Each row is a point. A path goes straight from each point to the next, and from the last back to the first. The post is the endless flat space through its rows: a point in 2 columns, a line in 3, a plane in 4, and so on, so that a path can go around it. How many times does the path go around the post? Going back the other way cancels.

Post (1 x 2):
[[ 1 -8]]
Path (24 x 2):
[[-36 -44]
 [  4 -37]
 [ 21  -6]
 [ 37  29]
 [-20  18]
 [-65 -10]
 [-39 -80]
 [ 41 -42]
 [ 29  -4]
 [  5  21]
 [ -1  15]
 [ 37  54]
 [ 31  -9]
 [ 19 -78]
 [-69 -40]
 [-20  15]
 [  4  46]
 [ 59  38]
 [ 29 -39]
 [-41 -75]
 [-33 -21]
 [-29  55]
 [ 25  77]
 [-29  15]]
Times around: 0

Post (3 x 4):
[[ -6 -15  -1  -9]
 [ 19  -8 -18   8]
 [ 50  24  -1  67]]
Path (30 x 4):
[[ 24  22 -68  15]
 [-17   4  21  56]
 [-10 -10  40  40]
 [ -5 -47  57  22]
 [ 17 -53 -39  49]
 [ 53  25 -46  54]
 [ 12  51 -26  -1]
 [ 16   0   1 -49]
 [-27 -22  78  25]
 [-68 -56  21 -54]
 [ 16   4 -24  39]
 [ 20  47  19  47]
 [ 44  13 -35  -8]
 [ 33   0   8  22]
 [ 44 -25   5  93]
 [ -4   3   9  56]
 [ 16  33 -18  38]
 [ 20   9 -23  25]
 [ 45 -16 -47  47]
 [-20 -32  77  46]
 [ 29  -5  -6   9]
 [ 42  13 -19  15]
 [ 46  20 -69  29]
 [ -4  -2   7  52]
 [-27 -14   7  32]
 [-13  43  -1  21]
 [ 51  41  11  34]
 [ 95   5 -43  49]
 [ 59 -38 -20  52]
 [ 16 -15 -19  32]]
Times around: 2

Post (7 x 8):
[[ -9   7   1   5  -5  25   6 -13]
 [ 25  11   1 -11   6 -55 -12   8]
 [ 12  16 -15  25 -13   9 -29   0]
 [  3 -24  20  17   5  31 -17 -14]
 [  8  32  12  32 -30 -30   1   7]
 [ -2 -33 -22   9  25  21  -1  20]
 [ 28  25   2  29   9 -23  -6 -14]]
Path (33 x 8):
[[ -3 -10 -13   4  22   3  -3 -33]
 [ 31 -12  27  25  -3 -20 -11 -25]
 [ 17  46 -35 -27 -39  21  -5   2]
 [ 20  45  -4  25   4  -5  13  13]
 [ 13   7  10  -9  13  28   9   7]
 [ 27 -32  -2 -35  22  -9  23  23]
 [ 12 -25   5  14  -2   5 -36  30]
 [ 14   3  71   2   5  10 -51 -47]
 [-10  22   1  34  29 -14  21 -40]
 [ 10 -11   1  20  -2  16  -6 -26]
 [ 39 -16 -30  19   9  -8   8  14]
 [ 20  21  -3  -1   2  -3  26   5]
 [  9  28   8 -26   4 -32 -10  14]
 [-39  38   5  45 -26  16  -4  -5]
 [ 10  -8   9  42  -9 -20 -35  -6]
 [ -1 -18  22  42 -56 -48  -4  49]
 [ 52  -1  17  33  -1 -15 -10 -11]
 [  6 -17  11  29  -2  95 -30 -23]
 [-16  22 -16  14 -13 -28   3  54]
 [ -1   5  -8   0  -2 -27 -51  14]
 [ 10  49 -41  30  44   1   9  -1]
 [-10  40 -32  53  16   8 -10 -18]
 [  8  -4 -13   7 -33  11 -52 -38]
 [ 12 -14  -1  17 -51 -37  -6  34]
 [ 16 -10 -11  -6  21 -17  16  21]
 [ 22  -7   7  -1  41  13 -34  12]
 [ -6 -18  -8  33 -14  36 -54  21]
 [ -6  50  38  -7 -24 -44   4 -49]
 [ 13 -13 -10  73  -9  11 -12 -25]
 [ 42  15   0 -31  -4 -33  -4 -21]
 [  8  23 -43  30  -2  -1   5  37]
 [-13 -31  11 -12  33 -11   4  52]
 [-52   6 -17  52  33  50  43   0]]
Times around: 5
